Each point is reached from the start by the listed moves, each made once or not at all, plus a little noise. Is the number of moves made odd or even? Then give how often each move was made.
(in the rows, 128 means zero)

Moves:
(1): [159 101  87 139 128]
(2): [146 211 112 166 146]
(3): [145 144 175 126 127]
Start: [129 146 117 122 112]
Points:
[140 163 163 124 113] => odd (0, 0, 1)
[191 220 109 169 132] => odd (1, 1, 1)
[156 120  79 141 113] => odd (1, 0, 0)
[159 249 148 158 127] => even (0, 1, 1)

Moves:
(1): [182 152 135 150 127 118 158 150 127 103 103 133]
(2): [117 151 113 111 138 116 120 120 143 143 102 153]
(3): [106 135 152 138 130 143  95 135 123 123 117 146]
(4): [132 144 123 168 110 121 138 107  96 121 117 117]
(5): [115 127 139 133 169 148 131 114  76 134 147 139]
(6): [127  98 128 105  85 201 153 128 111 123 132 127]
(7): [126 103 167 146 112 126 160  97 116 152 124 125]
(8): [120 161 131 137 115 134 161 170 121 131 134 105]
(9): [129 126 118 147 125 140 136 123 159 135 129 135]
Start: [127 113 148 164 126 130 142 149 134 144 131 140]
Points:
[ 91  91 198 157  83 204 160 119 115 169  94 183] => even (0, 1, 1, 0, 0, 1, 1, 0, 0)
[139 121 224 221  94 249 245 174  66 146 121 153] => odd (1, 0, 1, 0, 1, 1, 1, 1, 1)
[149 127 179 217 110 226 176 144  25 107 112 156] => odd (1, 0, 1, 1, 1, 1, 0, 0, 0)
[142 183 170 223 153 144 141 140  56 128  81 186] => odd (1, 1, 1, 1, 1, 0, 0, 0, 0)

Moves:
(1): [145 122 127 118 147 127  96 110 127 122 129 118 124 117 107 104 143 131
 135 141 105]
(2): [118 139 129 143 130 124 122 144 115 130 131 114 129 125 143 152 137 131
 119 121 142]
(3): [153 121 133 122 132 126 131 133 133 123 158 118 137 109 144 128  95 164
 108 103 171]
(4): [114 156 107 144 126 108 137 131 127 117 119 133  97 107 136 121 104 141
 105 112 130]
(5): [119 116 132 140 140 134 144 117 150 162 130 144 141 131 162 146 127 123
 137 116 129]
(6): [121 127 135 148 135 156 132 122 124 128 134 133 105 136 137 123 106 138
 106 112 123]
(7): [187 126 136 150 125 126 119 134 126 143 135 152 148 120 122 129 157 117
 148 133 113]
(8): [121 123 119 146 119 130 110 129 140 137 157 144 111 137 113 110 122 113
 145 137 115]
(9): [127 135 104 101 133 105 137 107 114 118 130 148 156 132 145 130 158 157
 115 135 120]
(10): [142 104 144 123 105 131 129 141 132 136 119 129 104 148 109  83 143 109
 100 126 139]
(11): [146 146 136 136 109 144 133 107 152 139 145 105 129 134 106 147 129 133
 131 141 125]
(12): [145 133 135 123 115 143 133 127 152 122 123 122 111 129 125 137 149 126
 134 142 126]
(13): [135 122 139 138 123 144 126 122 115 178 126 148 119 138 137 126 118 147
 129 124 137]
(14): [ 95 142 105 126 149 102 131  99 117 106 132 125 116 131 124 116 140 110
 158 133 125]
(15): [135 139 118 122 132 136 117 111 131 129 119 119 112 124 148 164 137 101
 108 155 128]
(16): [131 121 129 145 116 131 112 120 145  96 122 150 142 113 117 147 141 138
 143 120 129]
(17): [108 113 116 120 113 123 125 125  98 133 131 129 135  89 143 122 132 117
 142 110 106]
(18): [141  95 118 137 140 141 146 144 126 135 146 138 140 105 104 143 136 144
 117 108 163]
Start: [108 135 101 173 134 148 107 113 120 108  88 128 140  89 144 124 114  83
 140 155 118]
Points:
[162 133  81 217 143 158  50  32 130 107 124 214 120  92 119  94 199 106
 202 179  61] => odd (1, 0, 0, 0, 0, 1, 1, 1, 1, 0, 0, 1, 1, 1, 0, 1, 0, 0)
[177 172  58 233 126 130  50  34 140  67 153 152  86  58 132 114 166 102
  97 158 119] => odd (1, 1, 1, 1, 0, 1, 1, 1, 1, 1, 1, 0, 0, 1, 1, 1, 0, 0)
[ 87 126  48 206 153 149 167  38  97 166 159 170 134  21 201 145  82 176
 108  68 166] => even (0, 0, 1, 1, 1, 1, 0, 0, 1, 0, 1, 0, 1, 1, 0, 0, 1, 1)
[147  43  86 170 131 179 110  85 136 144 167 170 125  42 152  70 148 125
  98 102 134] => even (1, 0, 1, 0, 1, 1, 0, 1, 1, 1, 0, 1, 0, 0, 0, 0, 1, 1)
[153 134  42 218 144 151 103  59  90 121 198 147 150  24 166 179 155  98
 130 133 142] => odd (0, 1, 1, 0, 0, 1, 1, 1, 1, 0, 1, 0, 0, 1, 1, 0, 1, 1)
[100 178  39 172 120 118 126   8 160  74 116 143 137   7 212 198 150 114
 140 142 126] => even (0, 0, 1, 1, 1, 0, 0, 0, 1, 0, 1, 1, 0, 1, 1, 1, 1, 0)
